Rows are points. Two turns around zero, p and q, are shown by what they do to some points. Write where each new point lands after one turn and then the other. Backwards means that the second turn is done in reverse. Each puzzle has new turns, and all numbers are rounded.
In the rows, zero is written as 128.

Turn p:
[132  95] -> [151 104]
[116 121] -> [123 115]
[136 168] -> [110 165]
Turn q:
[135 177] -> [151 172]
[131  96] -> [120  97]
[112 121] -> [111 127]
[134 119] -> [131 118]
Where do these land?
p, then q: [130 104] -> [137 106]
q, then p: [117 177] -> [103 171]
q, then p: [117 111] -> [123 108]
q, then p: [148 120] -> [149 126]

Turn p:
[101 152 114 131] -> [112 106 134 101]
[107 128  93  92] -> [160 107 122  90]
[121  87 142 149] -> [135 110 131 172]
[149 150 140 151] -> [ 96 150 122 134]
[115 120 152 134] -> [124 123 151 145]
[175 130 126 110] -> [142 171 106 126]
Turn q:
[131 164 119 135] -> [104 141 106 114]
[147 144 123 121] -> [116 142 132 109]
[126 102 141  98] -> [165 122 146 121]
[ 77 151 128 105] -> [158 132  76 123]
[139 114 109 146] -> [114 138 143 150]
[148  92 148 163] -> [112  94 165 151]
Where do these land?
q, then p backwards: [115 107 122 122] -> [131 105 136 120]
p, then q: [134 130 133 160] -> [127 124 108 153]
p, then q: [108 113 125  93] -> [128 122 165 106]
p, then q: [122 115  80 128] -> [140 162 157 146]
p, then q backwards: [131 183 162 126] -> [187 145 106 129]
q, then p backwards: [158 120 146 139] -> [ 97 144 142 132]

Turn p:
[152 138 153 131 119  95 152 139] -> [106 137 120 116 126 129  94 163]
[111 104 110  97 149 100 126 111] -> [136 129 100  96 119  97 134 102]
[144 151 123 113 121 124 159 117] -> [113 127 111 147  99 123 110 138]
[115 109 115 156 113 158 115 118] -> [141  96 137 139 146 150 150 115]
[146 149 166 125 154 133 144 136] -> [134 171 119 139 125 139 115 157]
[ 61 108 107 128 104 132  98 105] -> [131  99 141  98 123 149 156  63]
[114 101 118 105 123 131  67  99] -> [151 122 135 119 157 112 124  62]
[156 134 133 138 155 108 143 124] -> [146 134 114 124 122 114 110 162]
[144 125 142 127 117 142 162 162] -> [ 93 138 119 144 137 135 139 162]
[138 160 113 161 124 156 113 169] -> [128 126 184 157 128 131 147 156]
Turn q:
[112 148 113 158 130 110 130 137] -> [132 112 125 132 135 105 121  93]
[104 172 134 119 133 106 104 142] -> [115 126 126  94 105  97 142  98]
[121 143 145 120 150  94 138 140] -> [134 140 106 116 117  88 125 129]
[121 125 130 142 124  95 106 100] -> [158 149 134 134 124 122 148 100]
[140  59 112 129 135 182 112 132] -> [151 104 123 132 137 205 116 160]
[130 147 156 150 129 104 127 140] -> [130 122 110 131 134  93 154 120]
[115 115 124 133  96 100 128 140] -> [148 131 146 111 159 113 131 121]
[167 128 104 110 136 147 143 121] -> [ 97 149 118 143 134 155 105 139]
[165 108 134 109 114 202 126 130] -> [ 90 113 134 138 133 189 137 175]
[ 95 130 126 122 126  87 128 122] -> [156 142 142 111 121  96 121 111]
[138 132 130 115 136 180 166 105] -> [ 96 121 143 165 107 144 107 164]
Where do these land?
p, then q: [156 139 112 116  93 138 120 124] -> [170 114 127 137 125 127 147 111]
q, then p: [ 94 110 118 135 117 165 131 144] -> [125 140 113 127 181 130 140 119]
q, then p: [132 144 148 142 157 168 131 140] -> [109  90 128 113 143 133 162 122]
p, then q: [142 164 105 156 122  96 129 148] -> [144 121 126  91 152 116 164 152]
p, then q backwards: [ 91  96 117 118 149 110 102 110] -> [107 131 124 136 125  90  85 151]
p, then q: [137 134 126 112 163 106 159 110] -> [109 146 137 104 161 132 118  99]
p, then q backwards: [157 134 137  86  96 142 108 160] -> [156 168 107 133 100 120 167 114]
p, then q: [150 103 136 130 156 103 122 130] -> [119 152  96 103 128 127 114 118]
p, then q: [ 93 127 153 157 100 123 150  86] -> [116 112 157 126 120 191 122 149]
